Every row gives one point. A path goes straight from each point to the next, and from the last back to the first. The post is the endless flat space through its rows: a point in 2 columns, a line in 3, a plane in 4, and so on, so that a path can go around it. How many times does the path go around the post? Going back the other way cancels.

Post (2 x 3):
[[-0.3 -0.1 -1.7]
 [-1.5 -3.5  7.4]]
Path (22 x 3):
[[-2.6  2.6 -0.1]
 [-6.8 -0.9  2.8]
 [-3.3 -2.7 -3.4]
 [-0.7 -1.5 -4.1]
 [-5.6 -3.4 -0.1]
 [-7.3  0.7  5.6]
 [-2.0 -0.5  5.1]
 [-3.7  2.9 -2.0]
 [-1.0  3.2  6.5]
 [ 3.8 -2.1  6.3]
 [ 5.5 -4.2  1.1]
 [-0.7 -8.7  5.2]
 [ 2.8 -8.7  3.5]
 [ 4.3 -4.6  3.0]
 [ 1.8  1.6 -3.1]
 [ 4.0 -5.3 10.2]
 [ 1.7 -6.8  1.6]
 [-3.0 -4.2  4.3]
 [-2.2 -0.8 -5.6]
 [ 2.9 -4.7 -1.0]
 [ 3.5 -1.7  1.4]
 [ 4.2  1.4  3.8]]
Times around: 0

Post (10 x 11):
[[ 0.5 -0.4 -0.5 -3.4  2.7  0.3  6.6  0.1 -1.5 -5.6  3.3]
 [-1.9  4.8 -2.5 -4.3  4.0 -3.1  7.1  2.4 -6.1 -3.6 -1.8]
 [ 0.6 -4.3 -1.6  3.0 -2.7 -2.7  0.1 -2.0 -0.2  4.5  0.3]
 [-2.9 -1.5  2.5  9.1  1.5 -2.3 -1.1 -0.4 -0.7  1.7  0.6]
 [ 6.1 -6.3  4.6 -0.7 -3.3  3.4 -3.9 -5.2  0.7  4.6 -0.5]
 [-0.4  0.7 -3.2 -5.3 10.2 -3.4  5.0 -1.0 -0.3  0.3  4.3]
 [ 2.5 -2.2  1.8  2.8 -5.0  4.3 -2.1 -4.6 -2.5  7.7  3.0]
 [-3.9  5.9  2.3 -9.1  4.5 -3.8  7.4  1.9  1.4 -0.6  2.0]
 [-0.9  3.9  0.4  6.6 -2.8 -4.5 -3.6 -1.5 -2.6 -1.0  0.0]
 [-3.7  0.3 -1.9  3.5 -0.3 -0.5 -3.6  1.3  1.7 -0.3 -2.4]]
Path (30 x 11):
[[ -2.2   1.4  -8.9  -2.0   1.7  -5.8  -2.8  -4.4  -2.6  -3.8   3.1]
 [  2.5  -5.4  -3.0   0.8   3.0   2.2  -2.7  -3.6  -4.6   3.8   5.7]
 [ -2.9   4.2  -0.2  -2.1   3.3  -1.4   4.3  -4.6  -5.4  -3.6   9.8]
 [ -6.1   3.4   0.0  -7.1   2.6   2.5   7.1  -2.2   2.7   1.6   6.3]
 [  0.8   0.3   0.3   3.5  -0.6  -2.6   0.6  -1.3  -4.3  -1.1  -4.9]
 [ -2.5  -2.7   3.3   2.8   1.0  -3.5   5.6  -7.4  -5.9   7.3   4.7]
 [  2.4  -7.6  -1.4   3.2   5.8  -2.6   0.6  -2.3  -4.2  -6.2   6.3]
 [ -4.2   0.4   1.2   4.1   2.5  -1.1   2.9   4.2  -2.2   5.4   1.3]
 [ -1.2  -5.1  -4.7   4.6   2.3  -2.9   2.6   4.4   0.7   3.5  -8.0]
 [ -3.8  -1.1   4.6   2.2  -5.5   0.6  -3.9   0.4  11.7  -5.8  -2.0]
 [ -1.9   7.0   5.6   4.2  -1.1  -7.6  -2.6  -8.7  -5.0  10.3   6.3]
 [  0.3  -5.9   1.7   4.8  -2.2  -0.3  -1.1  -0.4  -8.1  -3.2  -3.9]
 [ -2.7  -2.6  -0.4  -5.0   7.4  -5.4   4.8  -0.5   4.5   8.0   5.8]
 [  6.1  -5.7   0.2   0.6  -4.6   5.2   6.5   1.1   0.5  -6.0   2.2]
 [  4.4   3.5   6.2  -0.1  -2.2   6.1   6.3   1.0  -2.9  -3.3   0.4]
 [  4.7   6.4  -0.8  -2.2   2.1  -2.5   2.5  -1.7  -7.9   0.6   4.3]
 [ -3.8   1.2   1.4   2.8  -3.4   2.4  -2.8   0.9   1.1   1.7   3.2]
 [ -1.5  -3.1   5.0   7.0   1.2   1.5  -1.3  -8.6  -7.9   5.7   9.1]
 [ -1.0  -4.4  -1.5   0.4   1.0  -5.0   0.6  -5.5   1.2  -6.4   0.0]
 [ -1.3  -0.9  -1.9  -3.2   3.7  -4.1   8.8   0.6   4.4  -0.1   2.7]
 [  2.9   5.2   2.2  -8.3   1.9  -2.4   3.2   1.3  -0.3   7.9  -3.0]
 [  0.7   2.9   4.1  -0.8   0.2  -7.9   3.0   1.0  -2.4  -6.1   6.0]
 [  1.9 -11.3  -4.1  -9.7   6.4  -7.3   3.5  -4.7   0.5   7.3   4.6]
 [  1.9  -1.1   6.7   3.2   2.9   1.4  -3.9  -6.0  -3.4  -4.2  -1.7]
 [ -3.3   8.1   3.9   2.8  -0.9  -1.1  -2.6  -2.6  -3.0  -3.2   0.1]
 [ -5.8  -2.1   1.5  -0.2   4.4  -2.8   1.9  -2.1   1.5   8.2   6.0]
 [ -0.5  -1.0   5.5   3.1  -1.5   1.6  -0.8   2.2  -5.0  -3.2  -0.6]
 [  2.8   0.6  -5.3  -1.6   6.9  -2.5   1.2   0.6  -0.8  -2.4   1.5]
 [  1.5   2.6   5.1   5.5   1.2  -3.1   3.5  -2.8  -2.8   6.1  -0.3]
 [  1.4   5.5   0.9  -2.2   3.4  -2.2   1.1  -4.1  -5.3  -3.5   0.7]]
Times around: 1
